Each row of a before or after table is a point. The points were changed in one or more steps. Then noise was added and the rows were shuffled. The steps act on how far a point lies along the listed directions, d1 being the first. Name the steps. A step turns or swaps two directions, mirrors them in a line or flattens them onto one, adds a multiple of one to another, or multiplies one. Angles are multiples of 10 degrees, from the lower direction toward the higher: turns from -170 to 170, lines from 10 to 170 but not 90. Use the fewest steps. Two steps may share a direction if one is a turn and the other turns, adds or multiplies; they go together, in the order done. Otherwise the lowest direction goes first.
In the rows, zero is written as 128.

Directions:
(1): [ 96 149]
(2): [107  96]
Before, 11 rows:
[[120 122]
 [155 134]
 [105 124]
 [102 151]
 [144 133]
 [122  89]
 [136 131]
 [156 122]
 [ 50 191]
 [141 145]
 [143 122]]
After (11 x 2):
[[125 139]
 [118 114]
 [130 119]
 [205 193]
 [129 110]
 [142 114]
 [ 89 141]
 [154 150]
 [128 153]
 [130 100]
 [119 101]]
Steps: turn d1 and d2 by -100 degrees

Directions:
(1): [115  88 122  95]
(2): [123 134  75 133]
(3): [ 76 132 134 142]
(4): [120 164 129  88]
Before, 10 rows:
[[ 90 132 109 129]
 [157 158  98 116]
 [175 166 114 108]
 [117 100 135 177]
 [137 108 108 145]
 [129 161 128 116]
 [147 154  77 152]
 [145  95 156 105]
 [156 111 161  97]
 [137 101 142 115]]
After (10 x 4):
[[104 117 168  90]
 [194 159 117 152]
 [126 102 134 179]
 [165 181 152 109]
 [100  93 159  94]
 [150 104 130 136]
 [132 169 120 125]
 [125 119  87 132]
 [172 163 131 116]
 [113  96 145 107]]
Steps: multiply d1 by 1.6; turn d2 and d3 by -60 degrees; turn d2 and d4 by -20 degrees

Directions:
(1): [103 111 101  99 146  88]
(2): [148  91 154  94 148 147]
(3): [144  97 151 155 111  88]
(4): [127  89  88 141 106 153]
Before, 8 rows:
[[104 112  86 149 127  77]
 [113 133 118 145 104  86]
 [129 135 149 110 170 112]
 [117 104  91 104 116 160]
 [145 159 154 190 108 100]
 [110 139  86 131 108 110]
 [107 152  67 160  89  84]
 [151 119 128 112 134 136]]
After:
[[111 123 123 126 112  78]
 [109 148 106 105 130  95]
 [153 125 130 118 133 143]
 [121 160 141  83 144 139]
 [107 123 119 114 159  64]
 [100 161  90 117 125  53]
 [133 136 119 194  97  85]
 [137  79 114 133 139 144]]
Steps: turn d1 and d2 by 30 degrees; mirror d3 and d4 in the line at 170 degrees

Directions:
(1): [139 138  76 135 114 163 117  90 103]
(2): [116 101 141  72 128 171 107 132 133]
(3): [143 180 130  92 167 128 147 109 139]
(4): [165 113 123 106 142 104 122 149  71]
(5): [102 174 149 125  92 143 132 152  92]
Before, 9 rows:
[[126 164 130 141 128  97 153 130 144]
 [153 184 148 114 146 111 154 132 126]
 [142 174 126  97 149 152 158  98 136]
 [170 111 116 159 152  60 141 136  96]
 [116 133 135 124 111 127 136 134 125]
 [182  78  94 132 161  96 113 109 134]
 [125 162 120 144 120 143 139 109 120]
 [133  73 178 109 167  98 113 142 149]
 [115 117 163  91 124 152 115 141 116]]
After (9 x 9):
[[144 165 145  84 170 132 160 108 152]
 [139 141 133 138 160 112 147 113 152]
 [118 135 174 143  79  99 124 191  72]
 [130 118 112 124 131 124 130 114 136]
 [168 168 111 127 146 122 148 105 129]
 [125  89 131  87 128 172 101 119 122]
 [110 137 137 120  87 178  90 128  60]
 [144 118 117 196  83  72 135 160  51]
 [141 173  97 148 128 108 151 109 140]]
Steps: turn d1 and d5 by -160 degrees; multiply d2 by 1.3; add -1 times d4 to d3

Directions:
(1): [123 135 142  81 158 160 129 113 137 128 190 112]
(2): [145 139 101 126 120 119  77  70 133 114 137 164]
(3): [ 80 127 136 153 172  89  97 135 147 103 135 112]
(4): [117 108 111 101  82 104 120 130 187 147 132 101]
Before (9 x 12):
[[158 138 142 152 134 175 191 152  58 143 100 151]
 [140 110 123 116 104 147 168 144 126 137 128 105]
 [132 108  79 118  86  93  77  78 180 133 114 143]
 [104 141 149 139 146 111 127 163 143 111 131  90]
 [119 129 152 162 131 115 141 159 115 144 116 111]
 [152 153 130 124 110 165 146 108  92 140 127 150]
 [158 149 119  87 130 157 154 114 126 154 150 123]
 [132 121 131 139 110 112 122 126 146 128 117 118]
 [135 126 137  90 117 128 125 109 150 141 156 127]]
After, 9 rows:
[[141 119 134 137  95 119 148 140 136 138 106 116]
 [141 122 102 120 112 124 115  92 143 115 140 130]
 [120 126 152  79 131 136 143 127 149 143 171 108]
 [174 150 129 106  85 158 151 131 121 137 129 124]
 [113 159 103 198 185  88  41  54  95  73 120 201]
 [102  84 133 128  91 107 196 200 164 169  80  70]
 [121 153 125  91 180 127 106  96 153 127 178 119]
 [160 139 125 159  99 114 114 117 109 145 108 150]
 [ 95 156 133 158 178 103  76  93 117  99 146 144]]
Steps: multiply d1 by 1.6; add 1 times d4 to d3; turn d2 and d3 by 140 degrees

Directions:
(1): [135 173  89 121 161 145 132 119  91  75 132 146 152 127]
(2): [164 111  98  65 115 145 164 142 133 132 113 115 117 164]
(3): [128 178 106 117 120 145  89 129 135 193 120 153 138 142]
(4): [127 121  98 126 129 104 141  48 116 147 152 130  94 128]
(5): [ 92 152 125 141  95 161 168 134 143 128 187 112 136 146]
Before, 11 rows:
[[128 125 122 116 114 171 165 162 134  91 146 114 153 142]
 [152 123 111  95 113 148 137 159 134 119 125 131 140 160]
 [151 190  53 116 134 135 104  79 112 137 116 165 132 147]
 [126 134 149 123 102 128 136 158 153 139 133 137 134 134]
 [116 136 139 122 131 164 141 171 150  99 129 110 153 148]
 [119  91 108 131 118  89 205  28 100  78 200  97  72 128]
 [118 122 132 151 147 127 142 116 114  91 150 126 152 118]
 [124 140  91 125 158 118 137  91  96  71 127 156 137 112]
 [130 136 142 127 121 162 171 162 132  67 151 103 124 130]
 [125 107 152 125 106  94 108 114 149 172 129 123  97 118]
 [168 113 125  94 149 133 140 111 118 139  85 102 103 123]]
After:
[[ 97 152 126 169 123 155 131 103 124 110 171 132 148 112]
 [119 138 157 142 107 109 120 138 157 153 142 145 128 117]
 [129 129 118 121 128 153 151 140 124  88 147 116 164 139]
 [141  83 154 103 102 100 121 138 164 171 118 107  99 137]
 [ 85 160 143 171 138 147 111 124 136 121 151 121 153 120]
 [ 98 170 136 160 130 158 145 121 124  91 186 121 123 114]
 [135 151  75  98 153 144 151 115  96  60 132 147 147 132]
 [140 114 140 134 150 112 136  76 107 124 113 103  96 107]
 [143 110  86  69  87 140 238  92 121  95 202  81  94 183]
 [175 180  43 101 153 140 103  84 101 110  95 165 134 148]
 [112 140 130 168 132 118 104  92 118 125 156 149 130 122]]
Steps: multiply d1 by 1.3; mirror d2 and d4 in the line at 60 degrees; turn d3 and d5 by -30 degrees

Directions:
(1): [118  93 118 139 115 148 139  84 110 118  62 135 186 134 120 166 124 125
 154 124]
(2): [ 99 152  96 126 137 142 133 110 120 119 167 111 170 175 135 116 179  81
 112 147]
Before, 11 rows:
[[133 112 131 127 120 126 124 122 117 134  93 129 122 118 126 154 107 153
  136 123]
 [140 116 125 142 118 130 124 127 126 115 110 132 153 123 122 131 122 133
  135 134]
 [132 134 134 124 136 121 134 138 131 129 136 122 124 118 130 125 125 148
  127 123]
 [115 148 121 115 134 127 113 133 137 134 184 113 113 145 126 116 143 115
  105 123]
 [120 163 134 112 142 122 128 151 139 139 181 119  96 137 131 103 141 117
  105 143]
 [142 115 153 129 127 121 140 126 132 132  96 130 124 102 130 136 105 156
  140 103]
 [119 115 111 141 114 129 135 118 110 126 113 131 163 146 137 142 128 114
  130 116]
 [145 109 151 127 120 122 134 151 135 140 115 138 110  98 124 128 109 157
  137 132]
 [ 99 158 118 123 140 127 130 136 137 120 181 119 128 155 138 102 168  95
  108 147]
 [115 132 127 122 130 130 136 120 118 119 134 126 148 151 131 125 133 109
  123 140]
 [113 149  98 127 143 128 126 111 122 119 157 110 159 152 134 120 164  87
  126 142]]
After, 11 rows:
[[120 149 131 117 136 121 131 141 127 124 165 123 120 147 135 107 135 110
  111 142]
 [128  92 126 134 112 138 130  98 106 128  55 133 154 122 122 176 105 151
  150 120]
 [109 194 128 112 154 106 118 181 156 130 249 113  68 148 146  62 173  98
   81 151]
 [122 125 114 138 119 124 132 130 115 128 131 129 146 144 139 132 130 115
  123 117]
 [124 187 108 115 157 106 114 158 142 130 228 103  96 145 142  79 169  90
   98 146]
 [130 128 133 126 134 125 136 130 128 127 124 124 135 120 128 132 123 147
  131 122]
 [121 166 126 110 141 117 107 157 146 140 220 109  82 142 130  96 145 118
   92 126]
 [139 112 124 143 117 132 126 123 124 114 103 133 160 123 121 135 122 133
  138 133]
 [135  89 145 137 116 137 149  93 117 124  45 136 168 107 124 165 102 153
  160 101]
 [137  81 144 136 109 138 142 117 121 132  64 143 156 102 118 158 106 155
  157 129]
 [124 176 137 109 146 114 122 168 146 143 207 116  74 134 134  88 143 119
   96 145]]
Steps: add -1.5 times d2 to d1

Directions:
(1): [156  60 158  65 140 137 129 131 106 158 115 119 152 140 108 121 157 161
 127 153 149  97 107 133]
(2): [105 120 139 113 190 131 123 105 129 113 136  88  74 151 109 146 114 156
 139 119 133 125 187  89]
(3): [124 107 141 158 156  78 133 153 138 136 167 122 139 169 106 148 158  89
 107 186 103 156 134 137]
(4): [142 163 175 105 146 103 153  87 163 102 163 143 128 106 107 123 111 123
 153 144 140 124  68  97]
(5): [120 106 102 155 154 102 115 158 143 123 137 125 134 126 154  97  79 210
 123 148 120 144  92 128]
Before:
[[108 140  97 183 137 122 113 148 129 116 127 123 113 136 149 133  98 124
  124 129 107 156 162 143]
 [120 136 156  94 140 142 135  96 124 117 126 125 101 140 116 145 131 123
  141 110 139 105 158 111]
 [118 149 120 148 115 123 134 119 146 113 134 141 122 112 148 121 112 127
  137 116 122 125 113 128]
 [135 120 147  98 156 144 125 118 115 122 114 114 106 127 112 139 121 142
  137  98 141 104 152 112]
 [125 179 135 168 121 109 144 121 161 106 137 149 143 104 139 121 112 120
  135 136 130 152  86 108]
 [140 145 133 113  83 149 138 102 118 137  97 144 145 104 131 127 156  80
  135 112 145 115 127 142]
 [123 120 115 128 148 130 117 140 126 130 105 101 105 126 119 129 123 144
  126 124 128 121 158 119]
 [128 136 134 153 147 106 125 139 156 122 155 120 126 140 138 128 129 126
  126 146 101 149 123 133]
 [122 156 126 149 129 119 141 129 130 118 140 129 125 123 130 140 123 101
  126 113 126 147 135 132]]
After (9 x 24):
[[137 137 181  96 110 128 150 102 118 136 140 143 132 157  90 171 196  26
  125 139 128 112 158 136]
 [126 163 131 136 116 133 144 119 125 120 131 132 125 116 128 143 132  87
  130 100 133 138 140 132]
 [145 113 160 120 143 111 135 138 118 137 139 127 136 151  94 157 166  73
  117 142 122 122 142 136]
 [120 157 134 148 151 118 136 116 158 102 128 130 125 105 142 110  87 180
  144 128 141 141  91  90]
 [107 147  74 208 126 114 107 166 139 111 126 136 127 120 175 111  68 156
  122 129 101 166 130 153]
 [137 138 114 150 122 122 120 147 155 122 134 136 143 109 167  97  99 173
  132 126 110 141  83 143]
 [129 161 173  72 107 177 149  52 103 131  96 114  94 129  84 178 201   8
  148  86 157  96 217 110]
 [127 120 108 158 134 104 119 164 134 136 120 117 132 130 125 126 131 123
  113 151 112 140 131 140]
 [111 134 121 148 145 114 130 121 149 110 142 126 108 125 144 122 102 152
  137 126 121 128 123 116]]
Steps: add 0.5 times d4 to d1; turn d2 and d3 by 120 degrees; multiply d5 by 3

Directions:
(1): [149 141 129 162 126 155 153 145  85  84 127  86  80 111  95 134 154 135
 122 137 160 146 157 104 133 108 142 122 155 109  61  83 141  92 105 153
 123 115 118  99 103 107 200 132 102 129 130 120]
(2): [ 88 189 122 168 154 127 150  90 102  90 111 102 153 124 116 122 123 144
 132 122 125 167 112 131 100 198  79 134 104 116 157 138 125 150 144 150
 112 162 152 179  76 133 162 116 135 129 123 130]
(3): [178 134  99 134 124 117 146 124 139 168 172 153 113 118  89 173 122 154
 129  96 123 141 158 115 154 127  93 120 174 114  87 185 139 162 131 132
 150 167 122 147 103 165 116  68 102 124 158 132]
(4): [101 121 131 129 129 148 102 126 140 141 133  98 151  80 134 102 158 105
 100 149 133 134 131  99 100  97 121 168 150 182 110 164 145 162  89 198
 183 124 175 138 118 102 109 135 143  93 152 111]
Before, 13 rows:
[[192  98 118  98  96 114 120 153 158 194 160 169  95 138 113 161 118 134
  131 119 122 108 161 109 170  84 147 113 174 123  90 155 123 138 126 117
  161 131  93 107 155 152  93 104 106 124 158 121]
 [105 138 136 118 139 134 119 121 117 121 113 104 133 134 137 107 131 123
  128 139 134 142 118 134 115 141 139 133 123 139 144 105 123 131 140 133
  122 120 140 133 132 105 139 146 126 119 125 129]
 [107 153 134 151 134 144 132 113 110 117 120  99 159 135 118 127 136 129
  116 138 130 143 118 125 104 149 118 143 135 138 134 109 125 136 124 142
  129 135 146 148 102 113 144 126 129 123 135 126]
 [198 116 105 118 118 108 150 149 138 159 161 162  95 158 109 173 117 144
  138 101 120 122 158 140 173 115 134  85 157  91  88 139 122 108 144  91
  121 141  90 113 147 160 111  96  98 144 139 135]
 [158  96 118  80 111 105 111 141 154 174 143 182 128 152 137 160 101 129
  133 100 124 100 137 149 159 119 138 114 129 128 145 146 136 134 147  69
  138 122 107 111 168 152  75 100 111 133 129 136]
 [125 133 118 119 132 134 123 123 117 122 115 123 127 139 133 123 128 128
  127 128 126 131 123 143 125 143 118 130 110 129 132 126 129 129 131 126
  110 135 135 141 110 120 134 124 141 134 117 138]
 [122 112 139 106 127 124 112 141 130 121 119 133 127 135 139 114 117 122
  140 152 124 127 119 129 134 109 149 137 115 137 136 106 120 128 134 124
  123 109 133 119 153 122 122 156 123 123 109 130]
 [108 179 128 162 149 134 148 108 106 106 113  99 149 109 116 122 128 138
  119 116 123 164 127 128 112 170  91 137 117 124 138 148 123 148 139 150
  123 147 140 166  90 132 148 121 126 133 130 120]
 [151 105 120 126 132 121 117 132 138 143 144 146 107 120 123 148 136 137
  123 128 132 112 132 121 136 108 132 124 143 121 126 140 135 129 122 121
  148 127 124 124 136 143 119 113 125 122 139 135]
 [171 106 114  93 115 125 123 159 156 168 159 150 106 134 112 149 124 124
  111 119 135 108 156 124 149  83 146 123 173 133  87 135 141 133 120 115
  148 125 114  99 156 140 100 112 109 107 135 121]
 [142 144 130 144 127 133 136 129 118 139 134 132 123 123 110 131 135 138
  122 125 120 142 142 123 142 135 124 119 151 122 103 130 130 128 130 139
  124 132 126 131 110 139 153 106 111 121 137 118]
 [135 107 143 110 124 133 118 141 142 147 126 150 135 138 150 135 110 127
  130 133 124 110 123 131 132 118 137 134 122 144 127 129 115 120 133 110
  132 118 125 116 143 117  96 144 130 126 132 137]
 [135 128 127 130 125 121 128 146 121 118 145 128 112 131 114 135 125 143
  137 124 126 129 134 135 142 133 135 115 137 121 120 117 123 120 140 109
  116 130 117 120 118 140 144 131 127 130 131 126]]
After:
[[174 176  74 155 142 104 160  98 147 185 189 147 145 109  74 190 120 163
  123  81 106 174 162 119 144 168  37 120 182 117  89 249 137 201 141 166
  170 215 149 202  68 185  97  30 102 113 182 132]
 [133 102 143 114 115 142 114 144 127 141 127 117 142 148 132 127 139 113
  113 146 130 110 128 127 125  99 165 135 142 145 121  91 124 111 118 115
  133 100 124 106 150 107 117 146 127 127 130 126]
 [190 196  80 168 128 107 175 100 120 165 177 148 105 122  49 198 107 187
  138  80 117 178 170  97 154 186  45 108 185  82  82 214 131 192 153 151
  155 216 118 194  53 193 150  31  86 123 178 128]
 [119 129 125 129 131 122 118 136 132 132 148 126 135 110 119 127 133 139
  129 126 118 136 129 127 128 134 118 134 142 143 129 150 130 150 131 137
  141 139 143 140 109 140 123 124 138 114 143 122]
 [ 97 117 150 104 133 140 107 135 120 114  97 102 129 144 158  88 134 106
  130 154 136 122 108 138 114 124 169 131 108 143 157  72 118 102 138 119
  112  92 131 107 161  87 136 180 136 125 109 127]
 [164  93 135 101 113 130 117 157 148 173 141 144 121 114 133 135 129 116
  117 118 122 109 148 126 150  74 152 131 154 144 107 148 128 131 121 117
  146 108 108 101 165 134  88 129 117 130 142 120]
 [125 109 124 102 125 136 112 133 129 133 113 130 128 138 147 115 131 116
  125 136 127 114 121 141 126 119 136 134 112 141 133 121 129 123 123 123
  119 120 136 128 134 113 119 137 144 131 117 135]
 [115 147 140 135 139 135 139 125 116 108 106 128 138 143 140 129 110 139
  137 131 128 134 116 139 117 160 117 127 102 124 141 111 110 116 144 114
  107 133 128 137 112 117 135 146 131 136 119 139]
 [ 88 137 148 122 137 130 117 129 108  83  94 109 138 138 150  93 118 118
  144 164 130 136  99 137 112 139 147 138  84 134 164  79 113 116 141 131
  103 103 139 127 143 107 150 181 135 127  91 131]
 [160 133 120 136 120 128 127 130 134 166 156 144 128 111 102 142 136 140
  118 120 116 142 153 114 148 120 115 127 177 135  89 168 139 147 124 147
  148 140 132 136 110 148 128  85 108 113 154 118]
 [138 173  98 134 141 102 147  97 121 144 145 157 142 144 101 176  97 163
  137  82 122 155 135 144 138 200  69 116 126 103 151 175 141 173 164  99
  126 178 129 176  94 171 121  60 105 134 134 138]
 [160 189  88 157 144 119 171 113 121 134 165 129 115 128  64 175 117 167
  119  91 136 170 157 120 133 170  67 121 174 100  87 170 146 169 142 141
  134 189 133 166  71 168 153  59  94 110 147 126]
 [153 139 107 152 143 118 138 113 124 132 151 143 108 118 100 166 134 155
  129 113 133 138 137 117 135 140  98 123 150 103 122 159 137 145 132 129
  144 157 129 151  98 159 139  82 114 121 145 136]]
Steps: turn d2 and d4 by 160 degrees; turn d1 and d4 by 60 degrees; multiply d3 by 2.5
